Every row gives one point. Each copy is the shape, with its points in the same order, turned, moved and blurred by noise. Some copies are also mirrored. Which?
(in the rows, 128 means zero)

Shape (8 x 3):
[[129 121 152]
 [106 100 113]
 [102 120 143]
 [106 124 176]
 [110  92 217]
 [181  95  94]
 [155 102 117]
 [103 109 114]]
Copy 1 (8 x 3):
[[121 133 150]
 [160 134 125]
 [137 111 146]
 [112 110 176]
 [124 117 229]
 [148 198 104]
 [138 181 123]
 [157 116 127]]
Copy 1 is: only turned
Copy 2 (8 x 3):
[[157 140 125]
 [177  95 138]
 [162 129 152]
 [166 158 156]
 [200 192 153]
 [169  93  63]
 [172 109  91]
 [168 103 144]]
Copy 2 is: only turned
Copy 3 (8 x 3):
[[108 118 120]
 [141 117  89]
 [123  99 102]
 [ 96  90 109]
 [ 46  99  84]
 [161 184 114]
 [132 160 110]
 [143 112  92]]
Copy 3 is: mirrored

Shape (7 x 4):
[[135 188 117 141]
 [131 130 165 159]
 [143 167 157 117]
 [158  97 145 177]
 [120 142 117 133]
 [ 52  90 125  78]
 [159  53 136 157]]
Copy 1 (7 x 4):
[[123 181 161 155]
 [140 128 155 101]
 [166 162 159 142]
 [117 144 123  69]
 [125 144 133 148]
 [158  74  83 177]
 [123 123  86  51]]
Copy 1 is: mirrored
Copy 2 (7 x 4):
[[121 153 181 119]
 [125 140 113 148]
 [116 115 167 151]
 [163 135  87 131]
 [120 131 142 102]
 [ 54  80  94  70]
 [169 100  60 114]]
Copy 2 is: only turned

Shape (14 x 8):
[[162 137 103 150 110 131 169  83]
 [115 138 156 103 164 175 104 163]
 [168 124 144 150 105 129 212 105]
 [138 200  52 171 109 159 148 153]
 [ 78 104 142 119 137 141 141 125]
 [182  66 103 118 166 102  85 119]
 [106 173 113 140 139 176 148 204]
 [ 87 120 188 104 125 112 118 164]
 [118 120 136 186 135 113 171 118]
 [ 84 103 174 106 170  83 129 135]
 [130 114 153 204 103 102 139  99]
 [138 141 154 192 128 117 174  87]
 [ 92 111 146 122 132 157 124 181]
 [114 155 151 124 115 153 153 148]]
Copy 1 (14 x 8):
[[ 82 135 136 133 169 110 156 104]
 [190 119 125 105  89 105  99  87]
 [ 62 163 170 130 146 127 121  89]
 [168 200 119 138 192  74 173  95]
 [152 123 150 119  81 147 146 124]
 [105  83 104  81 127  70 104 182]
 [199 199 149 112 121  87 127  83]
 [172 144 129 125  70 161  81 132]
 [ 89 181 124 128  97 120 151 122]
 [133 140 110  81  67 173 112 148]
 [ 70 161 108 173 103 115 140 133]
 [ 64 170 112 145 111 128 146  87]
 [186 149 151 121  77 108 115 127]
 [160 160 144 136 117 127 118  87]]
Copy 1 is: mirrored
Copy 2 (14 x 8):
[[178  88 114 148 138 108 119  98]
 [ 84 142 127 170  93 182 100 151]
 [145  66 104 163 130 121 140  53]
 [216 160 100 159 117 166  68  91]
 [111 130 152 126  89 154 155 130]
 [ 94 116  74 131  96  65  93 174]
 [138 181 106 169  84 204  95  96]
 [ 70 152 119 157 125 173 178 142]
 [138 109  99 102 124 144 140  80]
 [ 78 120 100 115  98 158 188 167]
 [128 115 111  89 174 121 134  84]
 [143  79 104 105 155 149 130  81]
 [ 89 173 129 150  93 162 129 115]
 [126 131 127 172 120 179 130 105]]
Copy 2 is: only turned
Copy 3 (14 x 8):
[[ 98 127 115 129  88 123 163 189]
 [185 150 160 114 126 100 101 104]
 [ 68  88 131 153 106 146 120 163]
 [124 175 126 144  98  44 138 232]
 [152 141 155 125 164 141 141 143]
 [130 128  52  92 107 108 154  83]
 [157 159 156 150 146  50  90 183]
 [144 167 149 111 171 166  74 113]
 [ 84 115 138 104 157 113 146 175]
 [153 126 118  80 187 162 111 129]
 [ 53 145 147  87 143 129 151 158]
 [ 68 105 164 100 117 124 143 194]
 [154 167 153 145 167 110 109 120]
 [140 161 160 143 122 133  98 162]]
Copy 3 is: only turned
